Each point is reached from the start by the listed moves, each made 0, 1 or 2 times, or once backwards (-1), plus a little noise. Say if it took an odd or an even number of moves. Then give how often each move was made.

Moves:
(1): [18 11 19  4]
(2): [ 14  18 -17 -26]
Start: [ 1  4 21 -2]
Points:
[39 25 60  6] => even (2, 0)
[-13 -13  38  23] => odd (0, -1)
[ 11  28 -33 -60] => odd (-1, 2)

Moves:
(1): [11  6  8 -6  2  9  8  2 -1  2  5  3]
(2): [-13   4   3   1  -2  -5   9  -7  -6   2   4   2]
(3): [-4  6 18  4 -5  3 -5 10  0  2  2 -3]
(4): [ 0  1 -1  6  6 -4 -5  3  2 -9  3 11]
(5): [-1  0  0 -7  2  3  5  2  2 -4  7 -6]
(6): [-11   1   2   4  -3   7  -3  -2   6   3  -4  -1]
(7): [ -1  -8   5   1   0 -10  14   0  -2  -5 -11   6]
(8): [-3  8 -6 -9 -6 -7  1 15  2  1  0  4]
(9): [ 0  1  2  0 -4 -1  3 -5  6 -2  9  4]
Start: [-3 -3  5  2  4  6 -4  0 -5 -6 -1  6]
Points:
[-38  17   5 -26 -16 -25  48   8   2 -17  25  23] => odd (0, 2, 0, 0, 2, 0, 1, 2, 2)
[-26  37  34 -15  -9  19  13  37   5  -4  18  22] => even (2, 1, 1, 1, 1, 2, 0, 2, 0)
[-12   2 -19  12   9 -10 -15   5   4 -17  -6  40] => even (0, 0, -1, 2, -1, 1, 0, 1, 0)
[  4   9  -8 -22 -16  -1  -1  29   8   0   0   6] => odd (0, -1, 0, -1, 0, 0, 0, 2, 1)
[-35  39  60 -33 -25  10  54  31  -2   5  25   6] => even (2, 2, 2, -1, 2, 1, 1, 2, 1)
[ 10  10  57 -12  -6  16  26  45   3 -10  -9  16] => even (2, -1, 2, 0, 1, 1, 2, 1, 0)
[-10  36  18  -8  -6   6  11  -3  -4  -2  44  37] => even (2, 2, 0, 1, -1, 0, -1, 1, 2)

Moves:
(1): [ 4 -3 -2  0 -3 -3  3 -1  4 -4  6  3 -3 -2  3 -9 -1 -4 -2 -1]
(2): [ -5  10  -5  -4  -6  -3   1  -3  10   2   3  -6  -3   1   5  -5 -12   1
  -6  -8]
(3): [ 2  3  3 -7  1  1  4 -1 -6 -1 -5 -1  1 -4  2 -3  2 -6  3 -8]
(4): [  3   7  -2   3  12   4  -4   1  -6   8   8   7  -4   4   5   4   4  -2
 -12   4]
(5): [-2 -1  3 -3 10  4 -2  3  2 -4  1  0  5 -7 -4 -4  9  6  1 -6]
(6): [ 2  5 -6  0  2  9  5  8  2 -7 -6  0  1  5  1  2  0  3  3  2]
(7): [-10   3  -4   2   6  -4   2  -4   0   1  -5   0   1   2   3  -4  -2  -8
  -1   3]
(8): [-14   8  -3  -2  -3  -4  -2   7   2  -1   2  10  -8   9  -1   7  -1 -12
   7  -6]
(9): [ 0 -3  1  1 -4  1  4  7 16  4  0 -3  4 -1  3  0 -1 -8 -5  2]
(10): [ -8  -1  -3 -13   2  -4   7  -4  -2   9  -1   5   6  11  -1  -6   8   3
  -4   1]
(11): [ -1   5   4  -1 -11   9   0  -1  -7  -3   5  -8   6   0  -1   1   8   0
  -3   6]
(12): [ 2  0  5 -3  1  8 -4 -3  2  2 -3  9 -2 -2 -3 -5 -2  1  3  6]
(13): [ 8 -4  1  0 -3  2  4 -7  0 -7 -5  5 15 -2 -6  6  2 -1  1 -2]
(14): [ -5  -2   8 -10   5   4  -4   7  -4 -11   0  -7   2   0  -1   4   0   0
   2   6]
(15): [-1  1  6  3 -6 -6 12 -3  6 -1 -6  6  0  0 10  4  2  6 -7  7]
(16): [  1   8  -4  -2   2  -3   7  -4   7   1   2  -4 -14   0  -8   6   1  -5
  -5   5]
(17): [  4   4   2   5  -9  -4 -10   4  -1  -5 -12   3   2  -2  -8  -4   6   0
   1  -4]
(18): [ 5 -4  4  4  4  3  9  9 -2  2 -1  5  1 -4 -3 -4 -3  6  0  0]
Start: [ 12  -2 -12   3   4   2  -7  -4  -3   8  -1  -7  -1  -4   6  -1  -6  -3
  -6   4]
Points:
[ 37 -13 -34   9   3  -5  16 -21 -18  17 -50  25  56  28  12  14  28  17
 -20  12] => even (-1, -1, 0, 1, -1, 2, 0, -1, 0, 2, -1, -1, 2, -1, 1, -1, 1, -1)
[ 25  54   8   2  14  20  -8  44 -21 -25   2 -25 -26 -18   6   3   1  24
 -38  -5] => odd (0, 2, 1, 2, 1, 1, -1, 0, -1, -1, 1, -1, -1, 2, 1, 1, 2, 2)
[ 29  27  -2  29  -9  -4 -59 -12  -7  10 -17  60 -17   8 -20  36 -22 -17
  -3  -7] => odd (-1, 1, -1, 2, -1, -1, -1, 2, -1, -1, -1, 2, 2, 0, 0, 0, 2, 0)
[-12  27 -23 -35  29  19  25 -34   9  13 -20 -19  28   2 -20 -19  25   5
 -33  20] => odd (-1, 1, 0, 0, 2, 1, 2, -1, 0, 2, 1, 1, 1, 0, 0, 2, 0, 0)
